Every row gives one point. The points of each table are mixes of a few directions, plus a little noise. How many directions does each table use, and how many do they share? Where both have some left over, give the other angles between the two spaces (their principal angles), to ten degrees, smallest first.

First, 5 rows:
2.4; 0.4; 2.6
-0.1; -0.1; -0.1
6.3; 1.0; 6.7
-0.6; -0.1; -0.6
-8.0; -1.4; -8.7
Second, 7 rows:
-6.2; -2.8; -4.6
5.6; 1.1; 5.9
-1.9; -0.7; -1.6
5.6; 0.0; 7.1
-2.5; -2.5; -0.2
-4.8; -1.1; -4.8
4.1; 6.0; -1.7
Directions: first 1, second 2, shared 1

First:
-0.1; -1.0; -1.5; 2.8; -3.7; 0.8; 6.6; 3.5
-3.6; -4.3; 0.7; -0.9; 2.0; 6.0; -5.8; 0.3
-0.7; -4.5; -3.3; -8.2; 5.8; 3.2; -3.7; -3.4
-6.6; -2.8; -2.2; -7.1; -0.9; 0.7; -1.9; -2.8
5.7; 4.8; 1.1; 1.5; 1.6; -5.5; -0.1; -1.6
0.3; -5.2; -5.3; 5.6; -7.0; 1.4; 0.7; 3.4
3.8; 7.9; 6.2; 3.9; 2.2; -4.1; 0.9; 0.0
-0.8; -1.2; 0.1; -5.2; 4.9; 2.1; -2.0; -2.1
3.5; -1.6; -5.8; 4.4; -6.6; -4.2; -0.3; 0.4
-1.7; 8.2; 9.8; 3.2; 1.5; -0.6; 6.0; 2.6
Second, 8 rows:
-1.8; 5.8; 4.1; 3.2; -4.7; -7.1; -5.7; -2.5
-1.7; 5.5; 3.5; 2.9; -4.1; -6.4; -5.2; -2.1
1.5; -5.2; -3.5; -2.8; 4.0; 6.2; 5.1; 2.1
1.5; -4.6; -3.2; -2.7; 3.8; 5.6; 4.5; 1.9
1.9; -5.6; -3.7; -3.2; 4.7; 6.7; 5.5; 2.4
-2.0; 6.5; 4.4; 3.6; -5.4; -7.9; -6.5; -2.6
1.2; -3.9; -2.9; -2.5; 3.1; 4.8; 3.9; 1.7
-0.4; 1.9; 1.2; 1.0; -1.4; -2.0; -1.6; -0.7
Directions: first 5, second 1, shared 1

First, 8 rows:
1.0; -0.2; 0.2; 4.5; 3.0; -5.0; -4.7; 5.3; -2.3; 0.5; -1.6
1.4; 3.7; 2.3; 3.5; -1.1; 2.5; 1.8; -8.7; 3.6; 1.0; 9.2
2.9; 2.9; -1.1; 1.5; 1.9; -1.5; 3.6; 0.0; -0.5; 0.5; 6.8
0.4; 1.9; -0.8; 0.7; 1.7; -2.0; -1.1; 2.6; -3.0; 0.7; 0.4
-3.6; -1.4; 1.5; 1.1; 0.1; -2.5; -10.1; 4.9; -4.3; 0.8; -10.4
-5.5; 3.4; 1.2; -5.2; -3.5; 4.1; -5.0; -4.1; -4.6; 2.2; -6.2
5.1; -7.9; -1.3; 2.4; 1.3; -1.2; 9.2; 2.4; 9.2; -4.3; 4.6
-1.7; -2.3; -1.5; -8.1; -3.2; 5.3; 6.4; -2.1; 1.9; -1.5; -2.5
Second:
3.7; -0.7; 0.8; 0.1; -2.0; 2.0; 5.3; 0.2; -2.0; -2.4; -0.8
6.6; -0.7; 9.4; 4.5; -1.7; 2.2; 5.5; -0.8; -3.0; -1.7; -6.0
-0.7; -0.8; 1.4; 0.9; 1.1; -0.9; -2.9; -0.6; 2.0; 1.5; -1.2
0.5; 3.8; -6.4; -4.0; -3.2; 2.7; 8.6; 2.4; -6.8; -4.7; 5.4
-7.7; -3.2; -11.7; -5.0; 3.0; -3.8; -10.5; -0.4; 9.1; 4.0; 5.7
-1.7; 3.4; -2.7; -1.7; -0.7; 0.5; 2.4; 1.4; -3.9; -1.4; 3.0
-4.1; 9.5; 6.9; 2.8; 1.4; -0.7; -0.5; 1.7; -9.0; 0.6; -0.3
1.3; 0.8; 4.2; 2.0; 0.0; 0.4; 0.9; -0.2; -1.6; -0.1; -2.2
4.3; -7.1; 3.4; 2.3; 0.3; -0.3; -2.3; -2.4; 7.1; 1.5; -4.9
-3.8; -5.8; -8.1; -3.1; 2.3; -2.9; -8.6; -1.4; 10.2; 3.5; 2.5
1.5; 0.9; 2.6; 1.1; -0.6; 0.7; 2.1; 0.1; -2.1; -0.8; -1.2
Directions: first 4, second 3, shared 0; angles 30, 30, 90

First (9 x 18):
-0.4; -0.1; 2.3; -2.6; -2.6; 1.4; -0.2; 2.0; 0.5; 1.0; -1.9; -3.2; -4.2; 1.9; -0.6; 0.2; 3.0; -1.1
5.1; 2.0; -9.7; 3.2; 0.8; -5.1; 10.8; 3.3; -2.6; 7.8; -6.5; -4.6; 5.9; 4.2; -2.0; 0.0; 6.6; -12.3
2.6; 4.6; -1.4; 0.1; 5.4; -5.9; -2.6; -3.3; 1.5; -3.2; 5.6; -1.3; -4.5; 5.1; 5.1; -6.3; -6.7; 8.0
-3.6; 2.9; 1.1; -0.7; 1.4; 2.9; -2.7; 1.6; -1.7; -1.1; 1.8; 6.1; 5.5; 0.0; 1.6; 0.4; -1.1; 2.9
-4.5; 2.4; -0.4; -5.6; 1.0; 2.4; -9.6; -2.8; -1.0; -3.4; 1.6; -2.6; 1.9; -7.0; 1.3; -3.2; -3.2; 9.0
0.8; -0.9; 1.4; 1.5; -2.7; 2.3; 3.1; 3.7; -0.4; 4.1; -2.6; 2.0; 1.6; -0.8; -4.3; 5.3; 1.7; -8.6
-2.1; -5.0; -1.5; 1.0; -1.0; 0.6; 3.4; -1.6; -0.4; -3.1; -2.2; 0.7; 2.1; 1.1; 2.8; -1.8; 7.2; 3.1
-4.0; -1.6; 4.2; -1.0; -3.4; 6.1; -0.3; 3.5; -0.9; 0.2; -1.7; 4.9; 2.6; -0.8; -1.3; 3.8; 4.0; -1.7
6.3; -4.2; 4.0; 4.1; 0.9; -4.7; -2.2; -6.3; 5.2; -2.5; 5.9; -1.9; -11.0; -3.7; -2.8; 1.5; -11.7; 0.8
Second (8 x 18):
1.5; -0.3; 0.5; 2.3; 1.4; 3.4; 3.7; -1.6; 4.6; -7.2; -0.3; 5.3; -4.3; 2.9; 0.4; 0.7; -1.2; -4.2
-1.5; -1.8; 1.7; -3.0; 4.0; 5.6; -4.7; -3.5; -1.4; 2.6; 1.4; 6.2; 10.1; -2.3; 2.7; 2.6; -0.5; -6.4
-2.6; -3.0; 0.9; -0.9; -4.1; 1.9; 3.8; 2.6; -3.4; -2.4; -2.0; -2.6; -1.8; 0.3; -1.2; -0.9; 4.4; 2.6
0.0; -0.5; -1.6; 1.5; 1.0; -5.2; 3.1; -1.1; 0.0; 2.8; 0.5; -3.2; 1.6; 3.6; 3.1; -3.4; 4.1; 4.8
2.8; -1.8; -2.1; 3.0; -4.3; -4.1; 8.0; 2.3; -2.1; -3.8; -0.5; -7.9; -10.0; -0.7; -5.6; -2.2; -2.9; 2.1
3.3; -3.3; -5.1; -2.7; -0.7; -1.7; -0.3; 4.7; -9.8; 5.2; -1.7; -0.3; 5.2; 2.5; -0.4; 2.2; 2.9; -8.9
-4.6; 3.8; 4.1; -1.3; 0.6; 6.1; -5.5; 1.0; 6.8; -3.3; -1.6; 9.2; 0.8; 1.8; 3.9; 2.2; 4.1; 2.0
0.8; 7.2; 1.7; 1.1; 2.2; -6.3; -7.4; -4.2; 5.5; 6.2; 4.7; -6.6; -1.2; -8.4; -3.1; -0.9; -11.4; 7.5
Directions: first 6, second 6, shared 2; angles 40, 50, 50, 50
